Each row is a point. Each copy is the shape, with its points in the same order, stretched, turned, moved and blurred by noise. Say if it was mirrored as well.
In the rows, 128 means zero.

Shape (8 x 3):
[[113  96 127]
 [ 90 161 123]
 [176 134 118]
 [102 131  90]
 [ 95 127 144]
 [148 116 109]
 [153 100 167]
 [148 120 118]]
Copy 1, 8 rows:
[[138 108 149]
 [146 106  84]
 [ 70 143 148]
 [101  85 120]
 [171 116 108]
 [ 88 119 149]
 [149 153 153]
 [ 98 124 144]]
Copy 1 is: mirrored
Copy 2 (8 x 3):
[[154  76 118]
 [168 129  96]
 [ 91 147 149]
 [171 135 123]
 [165  85  94]
 [124 121 139]
 [104  70 118]
 [123 118 134]]
Copy 2 is: only turned

Shape, 10 rows:
[[169 114 130  96]
 [ 54 146  94 104]
 [164 113  89 147]
 [166 112 134 137]
 [147 109 139 111]
 [171 152 140 107]
 [160 157 139  99]
 [123 119  98 112]
 [104 109 126 148]
 [155 117 140 149]]
Copy 1 (10 x 4):
[[125 105 127  69]
 [120 167 188 212]
 [107 195 121  93]
 [109 138 106  83]
 [111 108 126  94]
 [159 111 114  93]
 [164 106 122 104]
 [111 158 153 127]
 [ 86 162 134 150]
 [109 143 103 100]]
Copy 1 is: only turned
Copy 2, 10 rows:
[[134 133  88 108]
 [ 87 145 161 109]
 [119  99  99 139]
 [147 114 101 133]
 [139 133  99 127]
 [146 117  96  89]
 [141 122  96  87]
 [104 123 115 126]
 [137 124 141 146]
 [153 107 113 140]]
Copy 2 is: mirrored

Shape, 11 rows:
[[ 95 166 109 149 150 115]
 [ 76 138 111  86 131  93]
 [141 144 131 126 104 117]
 [123 148 140 123 117 141]
 [132 142 135 111  94 124]
 [138  89 141 186 143 118]
 [138 132 161 120 117 154]
 [140 170 152 118 120 126]
 [113 146  71 113 168 114]
 [ 80 157  62 137 138 125]
 [136 170 169 141  87 150]]
Copy 1, 11 rows:
[[136 129 110 181 164 137]
 [131 132 148 130 196 183]
 [127 134 150 137  94 141]
 [116 147 148 136 126 107]
 [120 148 167 125 107 137]
 [114  91  68 125  80 111]
 [109 141 146 110 111  77]
 [150 149 150 143 113 103]
 [117  67 139 161 175 171]
 [ 95 117 144 187 178 172]
 [127 193 153 146  86  76]]
Copy 1 is: only turned
Copy 2 (11 x 6):
[[141 157 124 135 118  99]
 [136 112 143 104  65 110]
 [154 107 140 128 124  93]
 [142 123 110 118 140 118]
 [159 104 123 113 120  98]
 [136 142 136 164 154 163]
 [132 119 108 117 144 141]
 [149 132 120 106 150  99]
 [ 75 119 141 142  97  90]
 [129 127 124 158  87  79]
 [200 134  95 111 160 117]]
Copy 2 is: only turned
Copy 3 (11 x 6):
[[147 148 160 139 139 132]
 [173 111 100 107  85  94]
 [145 109  85 148 134 135]
 [145  96 124 145 149 116]
 [151  92  87 137 126 127]
 [ 62 170 133 170 141 148]
 [122 106 117 151 169 108]
 [159 112 106 145 170 116]
 [147 122 142  94 136 133]
 [152 119 162 123 111 136]
 [152  93 113 178 169 116]]
Copy 3 is: only turned

Shape:
[[122 152 155 156 137 122]
 [132 106 149  97 138  91]
 [176 107 155 113 168 148]
 [130 180 131 116  99  92]
 [111 101 106 124  95 102]
 [154 171 115 102 141  85]
 [120 128  89 170 100 151]
 [117 100 138 136 100 150]
 [129 162 127 112 140 135]
 [109 135 140 127 130 151]]
Copy 1, 10 rows:
[[ 98 125 175 102 163 130]
 [118 156 158  87  93 130]
 [113 115 141  64 127  98]
 [118 114 142 119 131 192]
 [138 161 136 154 120 135]
 [151  86 172  92 105 172]
 [133 126 137 169 163 125]
 [ 97 150 107 133 153 108]
 [118  82 157 112 115 147]
 [105 107 147 124 125 115]]
Copy 1 is: mirrored
Copy 2 (10 x 6):
[[ 93 142 101 134 173 115]
 [118 155 156 126 123 151]
 [154 133 155 150 131  66]
 [ 71 151  68 136 115 166]
 [109 104 137  77 110 165]
 [ 90 150 104 176 105 162]
 [113  66  99  82 135 114]
 [134 108 120  68 140 108]
 [129 145  83 145 142 141]
 [139 136  94 108 164 130]]
Copy 2 is: mirrored

Shape (12 x 8):
[[120 120 132  76 132 165 144 106]
 [101 162 118 134 136 107 140 131]
 [103 127 122 135 150  92 119 138]
 [150 121 134  87 128 136 108 102]
 [109 137 135 146  93 155 123 118]
 [152 157 161 118 138 117 131 182]
 [135 121 125  75 107 124 126  95]
 [122 151 135 113 118 130 130  79]
 [142 162 111 131 171 113 112 166]
 [156 129 129 145 108 151 140 118]
 [103 130 100  95 101 123 134  96]
 [142 163 129 107 116 152 100  99]]
Copy 1:
[[145  84 147 120 106  45 140  92]
 [121 110 123 160 129 123  76 130]
 [144 117 126 152 113 171  83 124]
 [142  92 102 108  97  91 160 125]
 [ 82 154 157 149 135  95 162 127]
 [140 124  57 127 192  96 102  89]
 [111  97 115  96  73  78 128 120]
 [ 96  86 133 127 100 100 142 137]
 [198 110  69 167 158 129  93 139]
 [120 143 143 101 171  86 156 149]
 [103 113 145 132  61  87 102 134]
 [122  99  91 152 106  73 177 142]]
Copy 1 is: mirrored
Copy 2:
[[117 110  99  69 137 140 114 140]
 [141 166 176 136 150 115 162 144]
 [122 172 180 145 138 141 171 134]
 [125  96 115 106 136 150 129 117]
 [143 119 124 152 153 117  78 151]
 [117 133 122 124 107  81 204  84]
 [138  92 113 116 165 151 144 149]
 [137 102 156 130 154 122 110 142]
 [134 179 160 108 105 135 187  86]
 [146  87 110 134 118 122  99 146]
 [154 130 133 125 185 158 131 177]
 [150 110 125 116 147 132 100 108]]
Copy 2 is: mirrored
Copy 3 (12 x 8):
[[101 100  93 164 120  79 103 145]
 [162 127 160 129 116 105 146 145]
 [153 168 162 110 110 124 127 134]
 [110 119  67 120 125 101  95 129]
 [107  97 142 113 158 138 139 138]
 [170 145 106 158 120 153 176 123]
 [105  99  85 120  94  88  87 124]
 [116 104 103 106 136  76 128 135]
 [200 154 123 142 133 139 135 145]
 [129  88 117 136 176 131 124 105]
 [114  88 134 118  95  94  88 144]
 [132 104  78 110 146 105 126 152]]
Copy 3 is: mirrored

Shape (14 x 9):
[[128 177 142 152 121 149 136 131 152]
 [127  86 109 116 113 112 135 156 117]
 [102 125 131 117 162 130 124 131 156]
 [116 130 156 105 112 107 122 109 151]
 [105 156 158 163 148  75 130 128  69]
 [ 68 107 136 147 110 170 167 119 172]
 [157 136 111 132 152  96 126 131  88]
 [101 101 132 122 155 166 139 116 102]
 [ 70 109 124 159  88 120 151 108  98]
 [151 143 105 146 107  93  97 106 157]
 [156 115 140 156 136  89 143 116 114]
 [134 109 109 153 145 150  98 136 112]
 [108  82 153 148  96  92 118 144 135]
 [109 118 133 138 110  96 122  90  96]]
Copy 1 (14 x 9):
[[112  79 172 132 127 155 140 155 124]
 [165 145  85 166 132 136 133  99 130]
 [129 107 133 158 125  96 143 147 125]
 [169  99 123 126 118 131 169 124 136]
 [196 104 118 105 138 132  68 150 126]
 [112  83 114 149 101 133 155 160 174]
 [153 131 131 145 147 123  91  95 111]
 [105  96 100 135 110  90 108 138 126]
 [155 118  78  95 123 145 114 147 174]
 [148 143 167 125 130 147 141 105 133]
 [186 117 146 141 127 148  95  93 136]
 [114 143 138 128 105 109  91 128 109]
 [213 134 101 137  99 156 130 124 150]
 [171 121 102  93 123 129 109 118 145]]
Copy 1 is: mirrored
Copy 2 (14 x 9):
[[106 124 168 133 135 129  83 120 115]
 [159 112  90 108 145 136 118 119 169]
 [119 130 130 108 159 123 127 115 113]
 [127  74 137  97 145 137  89 104 122]
 [ 74 106 162 148 105 190 188 139 158]
 [104 108  83 115 158 102  68  55 118]
 [152 119 161 136 103 157 167 153 158]
 [137 118  94 151 123 143 143 145 110]
 [ 97  79  83 122  99 145 118  84 163]
 [129  76 164  88 119  98  99 105 145]
 [134  85 158 141 133 131 141 106 163]
 [126 118 115 131 115 106 138 168 126]
 [111  67  90  98 162 113 101 105 173]
 [119  65 127 121  88 147 138 112 146]]
Copy 2 is: only turned
Copy 3 (14 x 9):
[[106  94 114  76 115 104 159 155 137]
 [112 148 135 155 158 169 115 115 121]
 [170 130 123 106 157 113 106 134 130]
 [130 133 136  99 114 120  99 108 160]
 [116  26 133 177 119 125 144 120 177]
 [157 144  68  66 176 142 116 157 163]
 [123  98 157 171 114 136 148 122 116]
 [168 129  77 140 150 147 112 118  96]
 [122  90  97 131 138 178 112 135 177]
 [117 134 172 115  85 106 116 162 160]
 [125 123 140 169 120 113 151 136 170]
 [135 128 110 165 126 119 116 155  97]
 [102 135 125 160 148 130  95 129 186]
 [133 102 130 149  97 144 102 120 166]]
Copy 3 is: only turned
Copy 4:
[[163 111  53 121 103 118  93 133 127]
 [120 118 173 165 145 152 165 129 109]
 [133 109 110 124 159 140 148 158 127]
 [153 147 146 107 148 167 129 106 143]
 [195 132 117  77  83 151 167 114  49]
 [119 128 114 129 136 155  73 168 121]
 [145 118 136 132 106 109 185 128 113]
 [102 102 111 113 109 142 123 158 120]
 [132 166 140 106 100 171 112 114  59]
 [168 159 134 130 148 114 146  87 113]
 [163 141 173 116 103 116 153 121 111]
 [117  91 110 140 129 108 137 124  90]
 [160 134 195 130 153 172 143  98  78]
 [142 167 154  90 109 149 144  96  91]]
Copy 4 is: mirrored

Shape:
[[100  80 144 176 132 121 103 126 123 142 164]
 [ 82 106 148 125 163 136 105 156 149 135 130]
 [149 139 129  98  77 145 177  85  83 154 149]
 [102 151 134 153 102 130 135 126 110  97 157]
 [107  95 143 142 148 132 117  85 120 117 144]
 [134 147 167 148 164 115 138 154 150 119 164]
 [175 108  95  70 104 142 155 155 115 138 127]
 [110 136 118 126 112 138 191  99 113 113 164]
 [127 139 143 119 100 137 176 111 100 143 107]
 [140 143  90 123 122 129 167 121 122 159 118]
 [108  72 143 151 128 162 118 134 138 134 129]
 [118  75 147 165 154 123 128 147 111 101 136]
 [146 128 136 146 135 118 107 128 127  83 141]
 [166  88 120 122 137 170 122 165 174 138 111]
 [161 108 111  87  77 113 170 130 151 134 113]]
Copy 1, 15 rows:
[[121  79 110 100 108 128 145 178 138 109 120]
 [ 84 114 123 100 141 144 178 143 128 143 114]
 [186 105 168 151  97 101  86  84  97 109 163]
 [155 134 121 125  92 107 148 144 116 123 110]
 [131 111 133 108 127 114 141 168 143 140 149]
 [106 106  99 105 108  86 161 127 133 157  98]
 [ 92 120 167 131 111 113  92 104  64 141 137]
 [160 121 150 140  54  96 140 119 119 109 166]
 [143 116 143 167 117 118 112  91 107 120 148]
 [108 136 136 132 106 151 108  89 109 132 154]
 [ 92  93 119 121 135 133 157 153 106 106 139]
 [ 82  93 115 130 108 121 146 190 122 144 128]
 [107 139 113 107 130  80 117 162 110 155 108]
 [ 45 109 104 108 152 119 133 122  83 134 146]
 [102 131 159 148 103  84  94  95 102  92 128]]
Copy 1 is: only turned
Copy 2:
[[105 166 119 163 145 163 167 152 123  71 167]
 [ 80 123 148 142 125 151 142  95 124  70 179]
 [139 165 126  63 147 131 125 181 123 189 122]
 [109 136 117 135 170 119 123 167 103  99 116]
 [120 180 125 144 158 143 128 119 118 122 154]
 [ 68 135 166 175 120 108 124 145 132  89 125]
 [143 126 101  54  73 145 132 126 140 128 123]
 [115 166 141  86 174 118 115 145 130 130  96]
 [105 141 142 100 150 143 137 150 115 165 111]
 [105 127 135 104 129 129 165 121 169 152 112]
 [131 142 139 130 126 171 132 120 109  77 162]
 [101 158 109 157 130 180 133 125 111  67 136]
 [125 151 110 167 124 125 120 136 101 102 118]
 [147 106 154 115  62 146 129  98 135  83 142]
 [132 147 137  52  98 111 162 129 120 132  88]]
Copy 2 is: mirrored
Copy 3, 15 rows:
[[139 109 152 131  57 111 116  99 159  97 103]
 [138  96 182 103 101 113 166 122 121  99 123]
 [111 148  90 157 112 156  70 144  81 153 138]
 [166 115 110  94 114 103  79 134 119 126 130]
 [171 125 136 157  80 136 135 116 129 102  99]
 [148 115 125  73 164 157  98  91 151 104 138]
 [ 49 161 139 145 149 153  97 143  94 119  96]
 [154  95  99 135 140 139  64 134  68 119 128]
 [126 114 131 160 130 137  97 148 110 147 152]
 [ 96 106 104 169 143 143 115 126 118 131 126]
 [129 127 173 155  76 102 126 114 132  74 117]
 [147 105 178 128 100 137 104 134 165  84  98]
 [150 155 127 109 135 131 105 126 165  99  86]
 [ 74 167 167 156 144 126 137 101 137  58 109]
 [ 88 148 144 173 164 136  98 124  91 146  88]]
Copy 3 is: mirrored
